Each row of a before or after table is a point. The points were changed in one or more steps. Then noise was added and the rows were shuffled. The steps act on columns, c1 being the first. Write out the steps. A step turns or swaps two columns, mirrors them in a line or flattens them onto one, adds a multiple of one to another, or multiplies or shifts one. Angles are multiples of 10 degrees, from the lower column toward the higher: turns from -170 to 170, lines from 10 to 170 but not 90. Use the fewest steps. Two steps may share a column if one is a turn and the other turns, adds or multiplies; they go together, in the order done. Otherwise the lowest column goes first.

Before, 14 rows:
14; -17
15; 5
-5; -21
-4; -15
11; -8
3; -20
-3; -18
-6; 7
-2; -13
39; 3
60; -3
0; -22
-5; -12
-4; -22
After, 14 rows:
4; -24
-4; -31
-2; -25
4; -30
1; -20
7; 8
-3; -29
-1; -33
6; -12
-3; -33
-5; 12
24; -6
15; 6
-2; -16
Steps: multiply c1 by 0.4; multiply c2 by 1.6

Before, 12 rows:
-18; -32; 2; -30
3; 37; -9; 19
-4; 37; 30; 20
-25; -8; -22; -29
-3; -35; -14; 37
-4; 20; -33; -15
9; 14; 7; -25
1; 21; 3; 21
-37; -32; 22; -8
0; -19; 28; 24
-19; 14; 5; -36
-17; -37; -40; -13
After:
-3; -56; 48; -10
-20; 29; 43; -35
-21; -53; 32; -33
-40; -10; 27; -30
-37; 30; -4; -20
31; -32; 0; 25
0; 58; -21; 21
0; 18; 9; -25
31; 58; 6; 26
9; 33; -14; 24
-53; -63; 6; -11
3; -59; -25; 36
Steps: add 0.7 times c4 to c1; turn c1 and c3 by -60 degrees; multiply c2 by 1.6

Before, 10 rows:
-17; 17; 7; 26; 2; 11; -7; 7
17; -17; 9; -18; 12; 10; -12; -18
6; -7; 10; 15; 13; -16; -12; 39
7; -11; -1; -13; 9; -37; -14; -16
-3; -13; 2; -7; 13; 12; -22; 10
8; 14; 1; -2; -37; 12; -14; -14
13; -10; -44; -14; 7; 11; -3; -7
-15; 10; 8; -13; 17; 2; -8; 33
3; 52; -1; -10; 18; 4; -8; -26
6; -3; 10; -17; 5; 11; 4; -13
After, 10 rows:
7; -17; -13; 8; 10; 3; -33; 10
-27; -45; -11; 1; 8; 8; 17; -20
-2; 5; -19; 12; -1; 16; 15; -3
-6; 13; -12; -46; 3; 19; 4; -5
-8; 22; -17; 10; 3; 17; 8; -19
6; -27; 28; 3; -1; 19; -9; -2
-15; -7; 0; 2; -15; 19; 6; -19
9; 8; -9; 2; 6; 20; -17; -13
-1; 9; 13; 10; 6; -23; -41; 7
1; 14; -11; -1; 6; -59; 7; -19
Steps: turn c1 and c2 by 150 degrees; swap c3 and c4; multiply c5 by 0.4; multiply c6 by 1.6; turn c7 and c8 by 60 degrees

Before:
25; 1; -15; -13; 12; -5; 25; 13; 17; 8; 0
4; -1; -5; 22; 9; -21; 27; -3; -10; -12; 4
28; -13; 3; 21; 4; 13; 17; -20; 6; 29; 2
13; 20; -17; -27; -11; 5; 8; 1; -10; 3; 6
-2; -6; 15; -6; 18; 28; 23; 2; -22; -20; -2
33; 25; 0; 16; -20; 10; 7; -23; 15; 5; -2
22; -14; 5; -9; -25; -20; -5; 14; 11; 1; -7
-22; 17; 2; 1; 8; 7; 21; -24; -6; 29; -8
-20; 8; -20; 8; -19; 12; 20; 0; -15; -21; -37
After, 9 rows:
27; -12; 8; 24; -25; 21; 18; -21; -23; 31; 3
19; -13; 15; -5; 30; -45; -5; 13; -15; -2; -6
-27; 7; -58; 6; -36; -1; 21; 3; -42; -19; -41
26; 1; -43; -13; 15; 5; 29; 14; -13; 9; -6
-2; -6; 44; -8; -51; 51; 23; 2; -53; -17; -1
29; 27; 2; 17; -31; -3; 7; -22; -18; 6; -4
12; 24; -51; -28; -19; -4; 9; 2; -39; 3; 7
-21; 19; 6; 1; -12; 16; 19; -24; -37; 30; -9
8; 1; -15; 23; 48; -18; 29; -4; -38; -9; 1
Steps: multiply c3 by 3; multiply c6 by 2.5; turn c5 and c6 by 60 degrees; shift c9 by -30

Before, 8 rows:
-4; 33; 28; 6; 21; -26; 53; -22; -8; -34; 7; -19
12; -2; -26; -20; -13; 9; 6; -21; -48; -42; 16; 13
14; 32; 3; -11; 20; 51; 9; 56; -55; -32; -11; -36
-25; 15; 5; -27; 4; 14; -30; 2; -51; -3; -12; -3
6; 5; 16; 3; -25; 9; 10; -18; -29; 39; -11; -6
-6; 55; 18; 17; -23; -30; -16; 9; -25; 4; -28; -21
7; -30; -29; -16; -28; -28; 1; -4; -15; 0; -4; 4
-13; 9; -37; 14; -7; 40; 6; -1; -7; -31; -51; 16
After (8 x 12):
-1; 55; -21; -7; 7; -24; -47; -24; -26; 15; 9; -22
-46; 32; 10; 27; -33; 56; -46; -15; -53; -8; 30; -34
21; 15; 0; 3; -17; 17; -33; -14; -50; -26; 23; -4
8; 10; 31; 33; 11; 44; 29; 6; -4; 17; -10; 17
1; -1; 26; 39; 5; -1; 23; 28; -52; -20; 56; 9
-7; -32; 22; 4; 34; -34; 7; -5; -18; -14; 37; 3
19; 32; -20; 29; -31; -28; 24; 3; -5; 5; 50; -21
0; 9; -18; -43; 8; 4; 2; 17; -31; 1; 35; -11
Steps: turn c1 and c8 by 140 degrees; turn c6 and c8 by 20 degrees; add -0.3 times c9 to c5; turn c3 and c5 by -160 degrees; turn c4 and c10 by 90 degrees; add 1.5 times c12 to c7; shift c11 by 40

Before (11 x 18):
-3; 1; -39; 11; 16; 9; 14; -5; -7; -3; 1; 10; -13; 1; 10; 13; 15; -18
4; 34; -5; -8; -22; 18; 3; -16; 20; 5; -22; -12; 2; -1; 1; 11; -5; -4
13; 0; -6; -12; -7; -31; -10; -20; 18; -3; 3; -11; 4; 2; 5; 12; 2; 18
7; 3; -1; 8; -28; 14; -11; -9; -5; 30; 8; -4; -8; 29; 4; 1; 19; -7
10; 58; -13; -6; 14; -4; -21; -11; 21; 4; 14; -9; 10; -21; 3; -22; 24; 9
-5; -8; 4; -1; 16; 9; -24; -12; -9; -4; -12; -7; -4; -19; -1; 7; 23; -21
-1; 25; 8; -7; 6; -12; -6; -19; 1; 15; 12; 10; -2; -5; 1; 8; 0; -16
-15; 3; 6; 6; 16; 17; 7; -21; 7; -7; -14; 24; 4; -25; 12; 3; 24; 17
10; 3; -1; 10; 0; 7; -14; -7; 0; 5; 15; 18; 9; -17; 12; 8; 11; -20
-6; -1; 6; -43; -25; 11; 13; 60; 2; 14; -8; -4; 7; -12; 13; -4; -30; 36
3; 2; -6; -2; 11; 9; -1; 0; -6; 19; -35; -3; 11; -25; 9; 2; 15; -18
After (11 x 18):
-16; -6; 10; -14; 17; -18; 4; -2; 9; -8; 4; 27; 4; -26; 23; 2; 25; -17
1; 0; -11; -34; 11; -8; 7; -1; -8; 20; 0; -12; 12; -25; 3; 2; 17; 14
9; 0; -14; 14; 0; 1; 17; 1; -1; 5; 10; 10; 9; -16; 20; 6; 11; 15
13; 1; 17; 4; -6; 31; -7; 3; 18; -3; -12; 12; 4; 2; 10; 13; 2; -7
-1; -6; 14; 3; 18; -15; -5; -1; -5; -2; 11; -2; -13; 3; 8; 11; 19; 41
8; -5; -7; 8; -27; -10; 19; 0; -9; 30; 10; -10; -7; 29; 1; 0; 20; 7
-5; 9; 22; -10; -27; -17; -7; -1; 3; 13; -44; -5; 7; -10; 14; -6; -31; -25
-1; 25; -18; 12; 7; 14; -3; 0; 2; 15; -7; 11; -3; -4; 5; 9; 10; 4
4; 36; -1; -18; -22; -15; 9; 2; 20; 6; -6; 15; 3; -2; 7; 12; 8; 6
9; 46; 15; 16; 14; 14; 17; -3; 19; 5; -6; 20; 10; -22; 9; -23; 42; 4
-5; -14; -18; -12; 16; 5; 27; 2; -9; -5; -2; -20; -5; -18; -7; 7; 20; 9
Steps: turn c2 and c17 by 20 degrees; turn c3 and c18 by -130 degrees; swap c4 and c11; turn c6 and c7 by 150 degrees; multiply c8 by 0; add 1.5 times c9 to c12; turn c12 and c15 by 20 degrees

Before:
-4; 0; 10; -54; -5; -4; -11; 5; 3; -21; -14; 3; -1; 15; -1; 11; -13; 0; -11; 59; -23; 11; -10; 45
-16; -6; 2; -6; 3; 0; 5; 16; -8; 6; 18; -26; 1; 11; 12; -9; 18; -6; 2; -8; -15; 16; 14; -6
-7; 0; 3; 4; -5; -11; 7; -6; 15; 4; -14; 8; 11; 4; 4; 8; 10; -5; 13; 11; -28; 17; -4; 4
8; -1; 4; 2; -7; 13; -3; 7; -9; -6; -14; 7; 13; -1; -3; -7; -6; 8; -1; -1; -5; 1; 2; -9
-15; 7; -10; 5; 6; 9; -20; 7; -16; -12; -15; 6; 0; 5; 7; -2; 6; -4; 36; -11; -3; 16; 16; 0
10; 2; 12; -7; 8; 11; 14; 5; -14; 11; 8; 10; -17; 6; 12; 2; 18; 2; -15; -8; -4; 15; 16; -8
-3; 4; 11; 7; 6; 4; 14; 32; -7; 10; 60; 8; -4; 8; -19; -10; 0; -6; 0; -16; -2; 15; -4; 3
9; 1; -10; -10; -1; 10; 5; 4; -13; -7; -15; 3; -8; 17; -3; -4; -5; -1; -10; -18; -17; 18; 15; -1
5; 4; -3; -1; 1; -25; 13; -3; 1; 4; -11; 8; 10; 9; 11; 7; 16; 17; -16; -5; -24; -8; 14; 12
-40; -16; 11; -7; 5; -7; 11; 24; -10; 4; -9; 1; 2; 3; -3; 6; 19; -8; 2; -13; -33; 4; 9; 0
9; 7; -3; -7; -21; -1; 11; 2; -13; 11; 14; 10; 12; 8; 4; -16; 19; -7; 29; -15; -9; -17; 17; 0
-17; -8; -8; 1; 4; 11; 2; -3; 43; 8; -13; -9; -10; -1; 13; 11; 11; 9; -14; -18; -8; 17; 0; 0
After, 12 rows:
-2; 0; 5; 2; 7; 14; -4; 5; -8; -5; -14; 6; 12; -1; -4; -4; -6; -12; -3; 4; 44; 2; 0; 10
-33; 0; 11; -54; 6; -5; -11; 4; 2; -22; -15; 5; -2; 16; -1; -5; -13; -2; 32; -53; 27; 12; -9; -31
22; 6; -10; 4; -8; 10; -19; 7; -16; -13; -15; 6; -1; 5; 8; 23; 6; 7; -32; -11; 45; 14; 15; -20
33; -15; 9; -6; -4; -8; 11; 24; -10; 5; -9; 2; 3; 5; -3; 20; 20; 12; -1; -20; 17; 3; 9; -6
1; 7; -2; -5; 33; -3; 11; 2; -12; 10; 12; 11; 12; 8; 4; 10; 19; -6; -26; 22; 41; -17; 16; -19
-6; -1; 3; 3; 10; -12; 7; -6; 16; 3; -15; 8; 14; 4; 5; 2; 8; 0; -9; -9; 22; 16; -6; -12
-5; 1; 13; -8; -12; 11; 16; 6; -15; 11; 9; 10; -17; 5; 13; 28; 17; 4; 8; 19; 46; 14; 16; 8
13; -6; 1; -5; -2; 0; 5; 16; -8; 4; 16; -26; 1; 10; 13; 12; 19; 6; -6; -4; 36; 16; 14; -1
10; 4; 12; 6; -7; 5; 16; 31; -7; 11; 61; 9; -3; 9; -20; -17; 0; 10; 0; 15; 48; 14; -5; -3
-1; 3; -3; 0; -6; -25; 14; -2; 0; 4; -12; 8; 11; 10; 12; 28; 17; -17; 18; 8; 27; -8; 14; -7
12; 1; -11; -11; 2; 10; 5; 3; -13; -7; -15; 3; -8; 15; -4; 19; -5; 0; 9; 16; 34; 19; 18; 6
20; -7; -7; 1; -8; 10; 2; -3; 42; 8; -12; -10; -9; -1; 11; 10; 11; -6; 12; 3; 41; 18; -1; 3
Steps: add 0.7 times c10 to c1; turn c1 and c20 by 130 degrees; multiply c5 by 1.6; turn c5 and c18 by 160 degrees; add 1.5 times c23 to c16; turn c19 and c24 by -150 degrees; add -0.3 times c17 to c24; shift c21 by 50

Before, 13 rows:
19; 32; 53; 32; 2; -30; -7; -5; 18; 0; -43; -40; 6; 11; 13; 11; 23; -21; 1; 1; 3; -26; 13; -2; -12; 9; 9; -5; -27; -32; 5; -17; 4; -6; -10; -11; 1; 16; 0; 1; 0; 38; -14; 38; 2; 5; 7; 3
-18; 2; -3; 0; 9; -2; -21; 2; 11; 9; -12; -11; 8; 20; -4; -26; 25; -3; 6; 6; 12; -1; -7; -3; -7; 0; 13; 15; -17; -2; 29; 27; 18; 9; -2; 14; 2; -12; -19; -11; 20; -25; 23; -34; -35; -14; 20; -6
-7; -8; 14; -6; -17; 38; -2; -22; -19; -23; -22; -9; -38; 43; -26; 28; -20; -27; -7; -10; -35; 39; -26; 24; 6; -48; -42; 20; 29; -22; 4; -23; -34; -50; -17; -27; 10; 26; -27; -14; -10; 19; -9; 18; 22; 25; -4; 10
-3; -17; -6; 0; -20; 27; 18; 5; -12; 16; -22; 15; -37; 28; -31; 24; -13; -5; 4; -9; -41; 14; -25; 24; 10; -29; -11; 4; 17; 0; -40; -1; -26; -39; 10; -32; 12; -7; -6; 10; 2; 2; -15; 6; 7; 12; -2; 23
-12; -2; -40; -18; 11; -16; -15; -10; 6; 6; 20; -21; -2; 24; -18; -3; 7; 2; 18; 14; -6; -9; -10; 15; -17; -10; 10; 16; -20; -7; 27; 18; 25; 5; -9; -12; 14; 10; -8; -29; 7; -7; 14; -21; -30; -7; 7; 9
8; 6; -14; -22; 2; 12; -19; -25; 8; -4; -8; -29; -3; 26; 3; -4; 18; -3; 22; 22; 9; -11; -25; -10; -28; -19; 4; 13; -14; -7; 13; 25; 29; 5; -31; 13; -4; 6; -35; -30; -1; -4; -2; -1; -11; -19; 9; -1
25; 10; 4; 31; -9; -8; 22; 12; 11; -12; -43; 8; 6; 19; 13; -4; 28; 19; 3; 27; 9; -25; -2; -6; -23; 0; 7; 1; 0; -30; 17; -14; 6; -22; 8; -20; -1; 17; 14; 10; 3; 31; 0; 32; -10; 6; 19; 6
29; 25; 27; 34; -22; -7; -1; -5; 23; -17; -47; -9; -2; 18; 14; 22; 15; -14; -10; 5; 12; 9; 1; -14; -7; 19; 17; -10; -25; -28; 14; -32; 0; -8; 7; -16; 15; 19; -2; -2; 18; 44; -25; 47; 3; -6; -11; 3
4; -15; -8; -12; 1; -5; 18; 11; -12; 24; -2; 5; -33; 1; -11; -8; 11; 5; -3; -20; -18; 10; 13; 10; -9; 0; 9; 32; 15; 4; -9; 9; 2; -2; 7; -19; 15; -21; -8; 26; 2; 8; 20; 11; 3; -10; 2; 2
6; -10; -15; -37; -7; -14; -2; -7; 6; 23; 7; -13; -11; 9; -24; -6; 13; 11; -15; 7; -6; -16; 3; -12; 1; 15; -7; 15; 3; 1; 0; 18; -1; 25; 0; 8; 3; 4; 9; -2; -6; -4; 22; -1; -20; -15; 29; 5
-14; -9; -18; -13; -12; 3; 42; 12; -24; 16; -1; 4; -34; 7; 0; 0; 5; 23; -18; -16; -11; 6; 10; 27; 14; 8; -7; 19; 12; 34; -19; 17; 9; -2; 17; -3; 13; -9; 27; 31; -7; 2; 7; 3; -14; 14; 12; 26
1; -6; -14; 1; 0; -1; 12; -1; -3; 10; 6; -26; -5; 19; -27; -11; 25; 10; 5; -6; 11; -14; 12; 1; -3; 1; 32; 6; -26; 10; 11; 32; 13; 19; 17; -9; -4; 5; -31; -13; 7; -5; 8; 9; -9; -11; 33; -3
-31; -15; -14; -22; -5; -8; 5; 3; -8; 4; 13; -9; -35; -1; -23; -8; 6; 7; 13; -1; 18; -14; 7; 11; 9; 24; 10; 17; 17; -2; -15; 7; 6; 3; 2; 4; 8; -2; 12; 11; 5; -6; 14; -7; -1; 0; 14; 8
After (13 x 48):
7; 5; -26; -21; 1; 12; 6; -26; 6; -3; -8; -29; -2; 25; 3; -18; 20; -3; 21; 22; 0; -12; -27; -10; -29; -18; 10; 14; -14; -7; 12; 24; 29; 4; -31; 13; -5; 5; -35; -30; -2; -3; -1; -2; -12; -19; 10; -1
26; 12; -59; 30; -10; -11; 0; 14; 9; -12; -43; 7; 5; 19; 13; 22; 29; 17; 2; 26; -3; -26; -1; -7; -23; -2; 10; 0; 3; -29; 15; -13; 6; -23; 6; -20; 1; 18; 13; 11; 2; 33; -1; 31; -8; 6; 19; 6
-18; 2; -22; 0; 10; -1; 29; 0; 10; 8; -13; -11; 8; 20; -4; -17; 26; -3; 7; 6; -8; -1; -9; -3; -6; 0; 16; 16; -17; 0; 29; 26; 18; 7; -7; 14; 1; -10; -19; -12; 8; -27; 22; -36; -36; -15; 20; -6
-3; -15; -40; 0; -20; 28; -27; 5; -11; 18; -24; 14; -38; 28; -31; 13; -12; -5; 4; -6; -5; 17; -25; 24; 10; -28; -42; 4; 17; 0; -40; 0; -26; -39; 8; -31; 13; -7; -7; 10; 3; 2; -16; 6; 7; 14; 0; 23
-13; -3; -10; -18; 11; -17; 6; -9; 6; 7; 21; -23; -2; 24; -18; -13; 7; 3; 19; 14; -11; -10; -10; 14; -17; -10; -2; 18; -20; -6; 28; 18; 24; 7; -17; -13; 14; 11; -8; -28; 2; -7; 14; -20; -31; -9; 7; 9
18; 31; -11; 32; 2; -30; -8; -5; 18; 1; -44; -41; 6; 9; 13; -11; 23; -21; 1; -1; -9; -25; 12; -1; -13; 10; 6; -4; -26; -32; 5; -17; 6; -5; -16; -11; 1; 15; 0; 1; -1; 37; -12; 37; 3; 3; 6; 2
8; -9; -5; -40; -6; -15; 6; -5; 5; 22; 6; -12; -12; 8; -23; 1; 11; 11; -14; 8; 5; -17; 3; -12; 2; 14; -8; 15; 2; 2; 0; 19; -1; 24; 4; 7; 2; 4; 9; -1; -1; -2; 24; -1; -20; -13; 28; 5
5; -15; -9; -11; 0; -4; 7; 11; -11; 20; -4; 5; -33; 1; -11; 18; 10; 5; -4; -20; -15; 11; 12; 11; -9; 0; -14; 33; 15; 4; -10; 9; 1; -2; -3; -18; 17; -21; -9; 25; 1; 7; 21; 10; 3; -10; 2; 3
-5; -7; -19; -5; -19; 39; -27; -22; -19; -24; -23; -9; -37; 43; -27; -7; -18; -27; -8; -10; 28; 38; -26; 24; 5; -47; -47; 20; 31; -22; 5; -23; -34; -51; 2; -28; 10; 26; -26; -13; -4; 21; -10; 19; 21; 26; -5; 10
28; 25; -44; 34; -21; -7; -21; -5; 23; -17; -47; -10; -1; 21; 13; -4; 14; -14; -9; 6; -9; 9; 3; -13; -8; 20; 17; -9; -26; -28; 13; -32; 0; -9; -3; -14; 14; 20; -4; -3; 7; 44; -23; 47; 2; -4; -9; 3
-14; -8; -21; -13; -11; 3; -7; 10; -25; 17; -1; 4; -34; 7; -1; 41; 6; 22; -18; -15; 3; 7; 11; 26; 16; 8; -14; 20; 11; 35; -19; 15; 9; -2; 18; -3; 13; -9; 26; 30; -3; 1; 7; 2; -15; 13; 11; 25
-29; -14; 4; -22; -5; -7; 6; 4; -10; 3; 14; -8; -36; 0; -22; 7; 5; 6; 12; 1; -2; -14; 6; 9; 6; 23; 21; 17; 16; -3; -16; 7; 7; 2; -2; 5; 6; -1; 13; 10; 1; -6; 15; -6; -3; -2; 15; 10
1; -6; -4; 3; 0; 2; 9; 1; -4; 10; 7; -25; -5; 20; -29; 16; 23; 10; 5; -7; -27; -14; 12; 1; -5; -1; 22; 5; -26; 10; 11; 31; 12; 21; -1; -10; -5; 5; -32; -11; 4; -5; 8; 10; -11; -9; 33; -5
Steps: add 1.5 times c11 to c3; turn c7 and c16 by 100 degrees; turn c21 and c27 by 70 degrees; add 0.7 times c21 to c35; multiply c41 by 0.4
